Each point is reached from the start by the listed moves, each made once or not at all, plus a little noise. Say if it took an odd or an even number of moves. Then give how often each move was made.
In the rows, 128 means zero.

Moves:
(1): [186 106 183 121]
(2): [146 167 119 196]
Start: [143 123 130  76]
Points:
[159 166 122 151] => odd (0, 1)
[141 124 128  77] => even (0, 0)
[212 143 185 137] => even (1, 1)

Moves:
(1): [190 122 159 119 129 154 122 144 126 116]
(2): [120 173 125 162 110 126 117 120 136 123]
(3): [ 84 166 175  86 113 138 119 113 103  91]
(4): [119 111 172 162 122 109 144 120 114  95]
(5): [126 141 152 111 176 113 126 153 164 148]
(6): [118 114 148 139 158 171 109 133 146 117]
(7): [133 145 132 117 140 156 165 145 117 111]
(8): [112 112 137 132 111 120 126 184 116 153]
(9): [131 100 131 126 114 141 133 129 193 123]
Start: [117 116  99 136 107 137 126 168 107 132]
Points:
[ 48  95 225 131  98 202 156 224 126  53] => even (0, 0, 1, 1, 0, 1, 1, 1, 1)
[159  97 192 153  96 164 172 249  67  97] => even (1, 0, 0, 1, 0, 0, 1, 1, 0)
[ 81 106 176 203  94 191 151 231 161  87] => even (0, 1, 0, 1, 0, 1, 1, 1, 1)

Moves:
(1): [157 125 126 115 127 126 112 142 130 124 128 137 155 126 142 110 129 113
 132 126 149]
(2): [123 145 142 145 131 136 135 136 132 122 125 128 124 116 116 114 130 135
 126 128 131]
(3): [124 119 146 138 142 119 114 120 131 121 137 119 141 128 118 143 142 128
 132 124 124]
(4): [139 119 107 172 121 128 123 129 121 124 126 120 133 133 124 126 128 128
 126 122 126]
(5): [120 116 101 127 172 136 147 125 119 142 112 130 104 123 132  94 156 121
 132 110 145]
(6): [134 128 136 128 126 155 127 128 121 127 127 123 136 125 135 147 132 123
 116 126 127]
(7): [148 126 137 124 127 125 177  98 156 124 116 119 138 125 128 124 119 120
 127 125 139]
(8): [131 131 128 127 128 126 145 154 126 136 136 135 132 150 130 129 128 121
 134 114 125]
(9): [122 114 125 122 127 151 125 124 167 114 117 121 111 147 118 118 137 112
 111 127 134]
(10): [133 134 124 129 123 121 121 128 136 159 128 126 133 120 121 131 133 122
 120 118 126]
(11): [139 120 122 121 136 132 133 136 129 118 157 129 112 118 124 122 127 119
 117 138 139]
(12): [138 116 129 144 133 132 128 123 128 135 133 164 123 130 141 131 131 128
 132 133 129]
(13): [116 134 109 131 140 123 143 134 150 128 130 139 167 128 130 121 119 136
 118 130 124]
(14): [127 151 127 120 122 127 123 101 126 126 147 133 140 157 122 115 110 131
 126 109 138]
(15): [128 142 120 147 135 127 137 118 143 123 152 111 121 123 170 136 147 108
 132 137 123]
(16): [144 140 113 118 143 132 131 126 133 123 126 129 114 135 123 149 130 124
 123 138 125]
(17): [116 146 116 131 106 112 137 132 118 124 126 135 129 143 119 141 177 138
 121 138 149]
(18): [134 126 133 128 130 119 130 134 134 133 127 125 121 136 136 128 130 163
 114 118 134]
Start: [131 135  88 134 106 125 151 146 138 135 100 125  96 134 146 110 118  81
 139 113 137]
Points:
[140 146  59 148 147 103 179 165 136 139 122 127 112 157 191  95 230  43
 156  95 188] => even (1, 0, 1, 0, 1, 0, 0, 1, 0, 0, 0, 0, 0, 0, 1, 0, 1, 0)
[206 146   7 186 148 136 186 188 140 166 140 152  74 160 207 121 229  51
 103  94 198] => even (1, 0, 0, 1, 1, 1, 0, 1, 0, 1, 1, 1, 0, 0, 1, 1, 1, 1)
[197 139  44 135 143 160 177 184 224 148 151 155 114 165 211 123 152  39
  81 108 163] => odd (1, 0, 0, 0, 0, 1, 0, 1, 1, 1, 1, 1, 1, 0, 1, 1, 0, 1)
